Each row is a point. Each copy is the shape, with its points in the same order, turned, moved and blurred by noise. Is it also mirrored, or only turned?

Shape:
[[ 2.0  1.4  0.7]
 [-0.3 -6.0  3.0]
 [ 3.9  0.2 -1.8]
 [ 0.4  2.0 -2.2]
 [ 1.0 -4.4 -2.6]
 [-7.3  2.1  2.4]]
Copy 1 (6 x 3):
[[ 2.4 -2.2  2.3]
 [ 6.6  4.8  0.7]
 [ 3.0 -3.3 -0.3]
 [-0.7 -2.0  0.2]
 [ 3.8  1.3 -3.1]
 [-3.9  5.5  4.3]]
Copy 1 is: mirrored
Copy 2, 6 rows:
[[ 2.9  3.4 -2.1]
 [ 2.6 -4.8 -4.7]
 [ 5.5  1.7  0.7]
 [ 1.0  2.5  1.1]
 [ 3.0 -3.2  0.8]
 [-6.2  1.1 -3.0]]
Copy 2 is: mirrored
Copy 3:
[[ 3.7  1.2  0.2]
 [-0.3  3.3  6.7]
 [ 3.9  4.2 -1.1]
 [ 1.2  2.1 -2.6]
 [ 0.2  6.3  1.6]
 [-4.7 -4.0  0.0]]
Copy 3 is: mirrored
Copy 4:
[[ 1.3  0.5  2.2]
 [ 1.7 -7.7  0.9]
 [ 1.9  0.6 -1.3]
 [-1.5  1.7  1.5]
 [-1.1 -3.6 -3.2]
 [-4.9 -2.0  7.8]]
Copy 4 is: only turned

Shape, 12 rows:
[[-0.6  1.7 -4.5 -4.2 -2.8 -2.9]
 [ 3.2  2.1  1.8  3.6  1.1 -1.0]
 [ 2.4  0.1  0.5 -5.6 -1.9  0.6]
 [-0.5 -0.6 -1.6 -0.8  2.9 -3.5]
 [-0.1 -0.8 -2.9 -1.2 -4.1 -3.2]
 [-4.3  3.0  5.8  4.1  2.2 -5.7]
 [ 7.1 -1.4  2.7  3.9 -2.6 -1.9]
 [ 4.5 -6.6  0.7 -3.9 -1.0 -5.0]
 [-2.9  2.6  1.1  2.9  3.0 -3.9]
 [ 8.0 -1.7  3.8  4.3 -3.9  1.7]
 [-4.7  4.9 -3.0  0.5  4.2 -0.7]
 [-3.6 -1.7  2.4  2.2  0.2 -1.6]]
Copy 1 (12 x 6):
[[ 4.7  0.7 -2.8 -3.8 -3.1  3.4]
 [-3.2  3.7  1.4  3.4 -1.1  1.1]
 [ 2.7 -0.3  3.3 -4.0 -4.2 -0.1]
 [ 1.9  0.6 -1.6 -0.4  2.8 -0.3]
 [ 2.4 -3.0 -2.6 -1.0 -3.8  2.3]
 [-1.0  0.9  3.1  5.9  4.4  6.1]
 [-2.8 -0.2  1.2  4.8 -5.7 -2.0]
 [ 3.7 -4.2  0.8  0.3 -2.0 -5.0]
 [-0.7  2.5  0.4  3.2  3.9  4.6]
 [-6.0  0.3  2.6  3.7 -7.8 -1.9]
 [-0.4  4.7 -1.1 -2.8  3.4  5.5]
 [-1.4 -2.8  1.2  1.3  1.6  3.6]]
Copy 1 is: mirrored
Copy 2 (12 x 6):
[[ 6.3 -1.4 -2.3 -3.0 -2.0 -2.4]
 [-0.3  4.6  1.5  0.7  1.7  0.6]
 [ 0.6 -1.8  1.8 -5.0 -3.0 -1.6]
 [ 2.0 -1.9 -1.2  2.2  0.7 -1.2]
 [ 6.4 -0.1  0.2 -0.8 -3.1  0.1]
 [ 3.1  0.3  3.0  2.3  8.7  3.7]
 [ 0.3  6.0  5.9  1.7 -3.0  0.1]
 [ 1.9 -3.5  5.8  2.6 -5.2 -3.2]
 [ 2.3  0.5 -0.8  2.3  5.5  2.0]
 [-1.9  7.2  6.7 -0.3 -4.6  2.1]
 [ 2.0 -0.8 -6.6 -0.6  4.9  1.3]
 [ 2.3 -1.4  1.3  1.7  1.6  5.0]]
Copy 2 is: mirrored

Shape (15 x 9):
[[-0.4  2.0 -0.9  3.0  0.8 -4.9 -1.1 -3.2 -2.2]
 [-2.1 -0.6 -9.4  4.8  1.2 -2.5 -0.7  3.7  1.9]
 [-5.5  4.4  0.4 -1.7 -1.6  0.2 -2.8 -0.7 -2.6]
 [ 1.7 -0.5 -3.0 -8.0 -2.0 -0.2 -3.9 -1.7  0.7]
 [ 3.0  0.7  0.5  3.2  0.9 -0.9  2.9 -2.5 -9.1]
 [ 1.3  0.7 -0.2 -4.0 -0.5  1.1 -3.8  1.4  1.6]
 [ 1.4  0.7 -1.0  3.1 -0.4 -1.7 -3.4 -2.4  2.3]
 [-4.1 -2.7  1.3  2.3  0.7 -2.9  2.5  1.0  1.7]
 [ 3.3  0.0 -0.1  3.9  0.0 -0.1 -3.2 -1.7 -2.8]
 [ 2.0 -0.9  1.1  2.0  2.0  0.8 -0.8  1.0  2.0]
 [ 2.4  0.7 -3.9  3.9 -2.6  0.9  3.5 15.4 -1.9]
 [ 1.2 -2.1  0.6  5.1 -2.5  1.3 -4.0 -2.1 -5.1]
 [ 3.1 -2.3  1.0  2.6  4.5 -0.4  4.8 -0.8 -8.0]
 [ 2.5 -2.3  0.7  3.7  3.0  1.0  9.8 -3.2  1.3]
 [ 3.5 -2.1  0.1 -1.1 -1.6 -1.5 -0.4 -3.1  1.6]]
Copy 1, 15 rows:
[[ 0.1  0.0 -5.3  0.9 -1.3  2.1 -4.7  0.0 -2.3]
 [-6.4 -0.8 -1.9  1.8 -0.7  7.6 -0.3  3.7  3.6]
 [ 1.1 -3.9  0.2 -4.7 -5.4  1.4 -3.7  0.7 -2.9]
 [ 1.5 -0.3  2.7 -1.5 -4.4 -2.7 -0.6 -3.9  5.0]
 [ 4.2 -4.2 -6.2 -0.9  5.4 -0.3 -5.7  2.2 -0.8]
 [ 1.5 -0.3  4.1 -0.4 -2.7 -0.8  0.1 -0.6  0.9]
 [-2.3  0.4  0.0  3.2 -0.8  1.5 -3.2 -1.7 -2.3]
 [-2.4  1.8 -2.8 -3.7  1.5  3.4  1.9  0.7 -3.8]
 [ 0.1 -2.1 -1.2  3.4  2.1 -1.1 -4.4  1.2 -1.9]
 [ 0.0  1.6  2.0  1.0  2.7  1.5 -1.0  0.9 -2.1]
 [ 1.9 -7.8  1.8  2.4  4.2  8.7  8.1  8.2  2.3]
 [-2.3 -5.4 -2.1  1.8  2.4 -3.5 -4.0  1.5 -3.3]
 [ 4.0 -0.6 -5.4 -2.5  8.0 -0.3 -4.1  4.3  0.1]
 [ 0.7  2.7 -2.4 -3.3 10.7  5.3 -2.7 -2.8 -1.4]
 [ 0.4  0.9 -0.6  1.0  1.4 -1.1 -1.0 -4.5  0.1]]
Copy 1 is: only turned
Copy 2:
[[ -0.2  -0.8   1.5   0.3  -0.4  -2.7   5.2  -1.3   3.2]
 [  2.4   2.6   0.9   4.9   1.1  -3.6  -1.3  -7.6   7.7]
 [ -2.9   7.8   1.5  -1.5   0.4  -0.1   1.5   0.7   0.6]
 [ -0.2   3.1  -9.8  -1.0   0.5  -5.5  -0.9   0.1  -1.3]
 [  2.4  -2.3   2.1   4.3   0.7   3.8   4.9  -0.6  -3.5]
 [  0.6   0.6  -2.8  -1.5  -0.8  -4.2  -3.7  -0.4   0.0]
 [  2.3  -1.7  -0.3  -3.3  -1.9  -3.2   1.2  -0.2   4.7]
 [ -2.6  -3.0   2.3  -0.1   4.0  -1.3  -0.8  -0.9   5.2]
 [  4.6  -1.8   0.8   0.1  -0.5   0.4   1.5   0.3   1.4]
 [  1.0  -2.6   0.1  -2.7  -1.3  -0.7  -2.6  -1.7   2.6]
 [  1.1   1.2   4.3  10.4  -2.7  -1.0 -11.5  -1.6   3.2]
 [  7.0   0.0   1.2   0.0   0.8   2.0   1.9   3.6   2.0]
 [  1.8  -5.9   2.5   3.9   3.9   3.3   1.5  -3.0  -4.2]
 [ -2.9  -9.3   0.3   1.2   0.7   6.0  -0.7  -4.5   2.9]
 [  1.0  -4.2  -4.5  -1.2   0.3  -2.0   1.0   0.8   2.0]]
Copy 2 is: mirrored
